Each row is a point. The points of each table are mixes of a few directions, plus a little noise. How many directions does each table use, and how many do they share? Where both have some left over, give the other angles between the two spaces (their principal angles), to ten degrees, smallest first.

First (7 x 3):
[[-22   2 -60]
 [ 13  -1  34]
 [-16   1 -43]
 [  0   0  -1]
 [ 14  -1  36]
 [ -2   0  -6]
 [ 15  -2  40]]
Second (5 x 3):
[[-11  -3 -10]
 [ 36  10  34]
 [-23  -6 -21]
 [ 31   8  28]
 [-33  -9 -30]]
Directions: first 1, second 1, shared 0; angles 30

First (8 x 6):
[[ 60 -23  13  16  14  30]
 [ -9  10   0   7 -20  12]
 [  9   1  -9  -5  -1  -6]
 [ 39  21  20 -35  10 -32]
 [-43 -22 -21   9  17  -6]
 [-13  21   6   6 -32  15]
 [-10   5 -18 -24  14 -38]
 [-34 -14  10  25  -2  26]]
Second (9 x 6):
[[-24 -20  27   8  36  -1]
 [ -1 -24  32  -4  21   2]
 [-15  -6  30   7  15   7]
 [ 12  -3 -42 -19   1 -27]
 [ -4  13  -5  24 -18  25]
 [  8   5  -9  36 -32  48]
 [ 22   8  -7 -39  -8 -33]
 [  7   2  15   8 -13  19]
 [ -4  25 -41 -22  -2 -40]]
Directions: first 4, second 4, shared 3; angles 40

First (9 x 11):
[[ 18   9   9  22  10 -11 -16  -5  -3  17   5]
 [ -9  37  -8 -11   8  -1  12  -6  10  12 -23]
 [-50  46 -32 -40   2   1  37  -2   9 -12 -52]
 [-11 -60  -3  27  -4 -23 -25  10 -34 -37  15]
 [  8 -57   9  -1 -18  12  -5  12  -7 -23  33]
 [ 18  40   7  11  15  -4  -5 -11  10  32  -8]
 [  2 -14   4 -26 -17  26  17   5  15  -5  14]
 [ 26 -46  18   2 -16  18  -8   8   3  -5  41]
 [ -2  44  -5  16  21 -20  -7 -10  -3  20 -26]]
Second (9 x 11):
[[ 41  -4  58  -4   8 -24 -27  17 -47   3   5]
 [ 37  -9  42  -7  -7  -8  -6   6 -22  10  11]
 [-36  13 -30  13  20 -11 -13   2  -4 -17 -20]
 [-14  15  -1  -7  26   4 -27  21  -9 -17  -4]
 [  5 -11   5  34  -8 -53   2 -19 -36   6 -22]
 [  2 -11 -15   2 -25  11  31 -20  26  14   6]
 [ -7  12  -7 -36  10  57  -4  21  39  -8  24]
 [ -4  -2 -18 -19 -15  42  25  -6  46   7  18]
 [-23  -4 -35  24 -10 -18  19 -23   8   2 -17]]
Directions: first 3, second 3, shared 1; angles 50, 90
